Rows are points. Any point is a mix of the corners, with weights that add up to 1. It lies inside the corners' shape when no weight is negative. Say inside or outside, and name the corners with a negative weight.

Corners:
(1): [ -5   8 -95]
(2): [  6 -67  37]
(3): [15 -7 74]
(4): [ 50 -13 -14]
Points:
[  0   2 -75] -> inside
[  3 -28  48] -> outside (4)
[26  1  6] -> outside (2)
[ 22  -9 -28] -> inside
[  6  -2 -12] -> inside
[ -2 -19  17] -> outside (4)
[  9 -12  19] -> inside
[ -4 -43  60] -> outside (4)
[ 18 -40  76] -> outside (1)

Corners:
(1): [  3   4 -13   0  22  30]
(2): [ -1 -10   2  -6 -14   1]
(3): [  2  -8 -21  -3  19  -6]
(4): [ -3 -10  -1  20  17   3]
(5): [ 33 -15  -7   7  13   0]
(6): [-11   8  -9  14 -95   6]
(7): [-1 12  1  1 13 -5]
Points:
[  5  -9 -10  -5  -4   3] -> outside (4, 7)
[ 11 -10  -5   7  -2  -6] -> outside (1)
[ 3  2 -2  3 22  0] -> outside (6)
[ 1 -2 -1  7 -3  7] -> outside (3)
[-7 -3 -3  7  2  6] -> outside (5)
[  8  -2  -8   1 -23   7] -> outside (4)
[ 0  6 -3  2  4 -2] -> inside

Corners:
(1): [ -6  21  -3 -19  -8   6 -24   7  14  37   7]
(2): [  4   9 -10 -15   4 -31  13  14 -18 -14   9]
(3): [  1   8  -9 -10   1   0  28   7  42   1  21]
(4): [ -8   6  13  36   1 -27  21 -37 -20 -19 -17]
(5): [ 13  -5   8 -18  -7 -21  27   2  10   4  16]
(6): [ -7  13   9  15  -1  10  29   7 -34 -17 -13]
(7): [-11  -4   5 -17  -9   8 -38   7 -27 -12   6]
(8): [-15   8  28  -9  25 -29   4  -7  -4 -16   0]
(9): [ -7  31  24  95 -11 -22  23   0 -26   1  -1]
(10): [ 33  22  -4 -10  -6  -1  17   0 -29  -9  12]
(11): [ 21 -10 -12 -17  29 -25  19  10 -18  13  -9]
(12): [ 23   3  -5 -15   1   0  -1  20   6  -2 -10]
Points:
[  4   6   2 -18   3  -6   5   4  -3  -2   5] -> outside (9)
[  3   7   2  -7   3 -11   4   1  -5   8   1] -> inside
[  0  11   7   7  -1 -20  -2  -1 -25  -2   5] -> outside (3, 6, 12)
[ 11   6   4   9   7 -18  30   3 -10  -4   0] -> outside (1, 7)

Corners:
(1): [ 16   2  31  18  42 -14 -70  10  15  63 -32  37  71  17]
(2): [  5 -56   9  13  35  15  32 -28  24  38  22  32 -27 -18]
(3): [ 24  11 -14  20   8   9  65  58  43  34 -11 -56 -63  -1]
(4): [-24  35   0 -10  37  55 -13 -48 -20 -95 -21  17  37  -9]
(5): [ -8  42  85 -48 -32  72  -3 -79 -14 -67   9 -39  38  13]
(6): [-53  19  57 -27  50 -18 -18 -60  26 -62  23 -20  -5 -17]
(7): [-54 -16  -1   5 -17 -34 -37  13 -17  56 -62  19  33  13]
(8): [-54  16 -41  45  -5  20 -20 -23 -47  71  -7  38  46  29]
(9): [  2 -51  -7  38  -5  -4   4  25  52 -46  21 -28 -37  -8]
(10): [ 13  -7 -36 -44   0   6 -32 -39 -13  42 -11  14  36 -20]
(11): [-45  11 -35  19  14 -46  17  19 -42  20 -26  49   9  46]
(12): [-33  26  -4   1 -12  22 -54  43   3  16 -10  57  25   6]
(13): [  6 -18 -41  20  16  16 -85  31 -54  72 -49  79   0  38]
(14): [  2   2  59  15  -2  30  33 -44 -43 -53  36 -63  25 -67]
(15): [ 62  10  28  61   7 -42  29 -28  59  18 -10  23 -76  -3]
Points:
[  6 -16  10  14  19 -26   7  -2  27  22 -12   3 -31  10] -> outside (4, 8, 12, 14)
[ -4  10   2   9  10   5 -14 -13  -8  23 -17  23   9   8] -> outside (9)
[ -5 -12  18  12   3   3   5 -23 -13  12   3 -13   8 -14] -> outside (4, 12)
[ -7   6  10   0  14  19 -21 -32  -8 -20  -4  18  20   0] -> outside (3, 7)
[-12   3  -6  16   1   8 -10  -5  -7  10  -8  20  -2   5] -> outside (1)

Corners:
(1): [ -2 -20 -24  -2 -10  18  -6   1  36  21  11  32   5  -8   6  -7 -13   5
 -13  -5]
(2): [ 31  -1  31  -3  -9  27 -18  19 -17   6 -54   1  28  14   9   0  10 -28
 -14 -75]
(3): [-22 -11 -16 -10  -9 -54  29 -28 -26  12  18 -15  -7  15 -39  13  12   3
 -16  32]
(4): [ 22 -17 -25 -12  -3 -59 -15  10 -16  -8  12 -10 -16  -7  -3  -2   5 -11
  -1  20]
(5): [-10  -6 -18 -19  -2 -20 -12  -3 -20  43  -3   5 -30 -29  20  -9  19 -21
 -32  20]
(6): [ -9  17  13  13  16  13   1  -3   4  -7  25 -16   2   0  23 -15 -15 -23
 -16  13]
(7): [-15  22  53  -9   3   3 -25   7  42  13   7  -1   3  19  25  10  32  13
  13  24]
(8): [ -8   4  13   0 -11   1  -4   4 -15  27  17  -8  12   7   5  -3 -11  12
 -11  17]
(9): [  4  -6 -10  -5 -15   7 -13  15  -9   3   4  28  -7  -1 -25  30  23  -4
   3  19]
(10): [-28  -9  -9   1  -5  10  21  19 -18   7  13  -4  18   2  16  27  14  10
   2  13]
(11): [-24  -5 -10 -23  -5  -4  12 -29 -34  -3  28 -26  14   4 -12 -12   3 -95
  -7  -7]
(12): [  6   1 -20 -16   4   7  28 -12  28  25  28   9   7  18  25 -15  19   6
 -23  15]
(13): [ 14   1 -21   0  11  10 -11  12  23  15  16   3  13 -28  -5 -10   9   1
 -24  -3]
(14): [-10 -11 -14   1   1  22 -11  16  -9   4   2  -6  -2  11   3 -17  15  -4
 -10   5]
(15): [-16   6  -7   8 -11   5  -2  -5  11  -5  26 -25  19  16   3  14   3  -1
 -21  14]
(16): [-15  -9   3 -42 -16   1 -11  -9 -18   0   8 -19 -40 -30   7  -3   9 -18
  -4   4]
(17): [ 22 -34  -2   6  16  24 -11 -56   1  26   6   7   8  10  23 -15  18 -16
 -14  18]
(18): [  2   3 -14 -42  -3  -4 -14   8 -25   1 -23  -1   1 -15   8  -6 -10  -1
 -16  19]
(19): [-25  16 -18  -6  10  13  -7   5 -11   8  20   8  32  16  22  -1 -17   7
 -14 -11]
(20): [ 16  -2 -20  -6  48 -12  -4  -7  -8  33  11 -15   3  12  10   3 -42  15
 -28  25]
(21): [-17  16 -20   6  -5  16 -14   5   9  -4  16 -11  10   7  -3  18  18  23
  67  21]
Points:
[-11  -3  -2 -19 -14 -11  -2   9 -18   6   1  -3  -2  -2  -1   3  18 -14
 -19   4] -> outside (1, 6, 17, 20, 21)
[ -4   3 -11 -11  13 -14 -14  -9 -14  13   0 -15   0  -4  12 -10   5 -20
 -17  10] -> outside (1, 8, 9, 10, 12, 16)
[-2 -2 -3 -6  1  4 -4 -3 -6  9  5 -4  6  7  7  1  4 -9 -5  3] -> outside (13)
[-12   3  -1  -8   2  18  -8   0   3   8   6  -1   6   6  16   2  10 -10
  -2   6] -> outside (3, 4, 8, 13)
[ -9  -3  -8 -11  -1   0  -2  -2  -9   7   7  -5   0   5   7   1   6  -8
  -5  10] -> outside (8, 13)
[-19   8  -8 -11   2  -7  -3   2   2   8  23  -9   1  -1   9   0   2  -1
  -5  20] -> outside (2, 9, 17)
[-15  18   1  -4  -9  -7  -4  17   4   9  14  -4   1  -2  10  14  18  14
   4   6] -> outside (1, 11, 14, 17, 18, 20)
[  1  -2 -10  -9  10   7  -4  -1 -16   9   7 -15   7   0  14  -8  -3 -17
 -13   1] -> outside (1, 3, 7, 9)
[-10  -5  -8  -3 -12   1  -2  -1  19   4  21   7  -8   4   0  11  14  21
   7  38] -> outside (2, 5, 11, 13, 19, 20)

Corners:
(1): [ 25  28  57   6 -30 -29  34 -22  -2 -30  12 -40  44  20  22  21  -2   6
  -6 -30]
(2): [  7  19  22   9  -1 -27 -22 -10 -11   6  40 -15  11 -16   7 -21   8  55
 -22  -4]
(3): [-18   6 -45  17 -42  29 -79  27  -4 -49 -10  18 -35  -3  -8  26  28  23
 -49  44]
(4): [-51 -16 -20  14 -22  30 -38  26 -23   1  25 -21 -14  31 -11  25   7 -13
 -48  11]
(5): [ 64  41   5   0   6 -37  10   6  -2  19   6 -14 -10   8  27   6 -15  -6
 -16   3]
(6): [ 25 -13  52  40 -38   5 -12  -6  19  19  -1 -58  44 -17 -22   3   2  30
  40   8]
(7): [-24  10   1  46 -29 -12 -81   6 -34 -34  46 -19   5  14  26  31  28 -20
   4  36]
(8): [-24 -77  37 -66  -3 -25  -3  43  51 -12 -35  52  -5  16   7   0 -37  -2
  39  55]
(9): [-19  13 -17  42 -21  43 -72  21 -10 -73  35  15 -50   6  -4 -31  28 -23
  -2  -2]
(10): [-42 -64 -17 -77   7   6  -3  -6   7 -36 -13  16  29 -33 -38 -17 -34 -15
  14  38]
(11): [-40  -9  50 -51  17 -37   8  41 -12 -29 -48  38  23 -36 -28 -20 -30  12
  29  52]
(12): [ 27  20  11  36 -25 -22 -29 -63   9  24  -6 -39 -15  -8  -7  13  11   6
 -40   4]
(13): [-39 -17  -4 -67 -10 -17  12  17   5 -16 -15  46  -5  -7 -37  -5 -42  31
  46  37]
(14): [-20 -36  11 -95  -8  -1 -11  36   5  -1 -30  64  44  35 -60 -41 -19  12
  47  48]
(15): [-33  26 -42 -13  -4  63 -22  -6   2 -31  14   7 -33  28  25  18   2  -6
 -19  51]
(16): [ 40   5  37  -6   1 -24  -2  16  10  -8  15 -51 -34  -2  -6 -18  49   5
  21 -15]
(17): [  7  10  35   9  -1 -30 -11  -4   3  36   0 -22  30  -9  16  -6  32  25
   8 -40]
(18): [ 27  28 -14  37 -25 -12  27  -4  18  20  11 -24   6  -9   3 -19  35  -9
 -18  35]
(19): [-10  16 -28   9  34 -18  -1 -12  19  18  -6 -60  41  22  -3 -18  11  23
 -12  -2]
(20): [ 32 -19  25   0 -20 -38  34   0 -55   8 -19 -29  15  25  33 -20  27  11
  23   0]
(21): [ -6 -49  28 -56  37 -14  -2  32  -6 -29  -8  78  10  -9 -47   5   0  33
  48  43]
Points:
[ -5  26  -2  12   1 -13 -17  -8 -15  -3  12 -26  -1  15  12  17  13  19
 -19   4] -> outside (6, 8, 9, 10, 14, 18)
[  6   6  10  19 -32   3 -23   0  -9  -8  14  -6   3  17  11  10  13   7
   0  17] -> outside (10, 11, 16, 19)
[ 35  12  49 -11  11 -45  37  -9  13  22 -11 -23  16  -8   6  -4   3  28
  21   1] -> outside (3, 4, 7, 9, 10, 14)
[ -2 -17  21 -16 -11 -12  -7  13  12  -9  -6   4   8   7  -2   0  -7   6
  13  21] -> inside
[ -9  -9  12 -11  -9  -6 -21  10   1 -15  -1   2   3   4  -4   3   2   9
   6  20] -> outside (18)
[ -9  -7   5  -8 -10 -12  -7  -3   1  -2  -2 -11  13   2 -10   0   3  12
  -3  25] -> outside (5, 9, 17)
[ -6  -5  16 -18  -1 -12  -5   6   9  -5  -1   2  13   0 -11  -7  -6   6
  13  21] -> outside (3, 20)
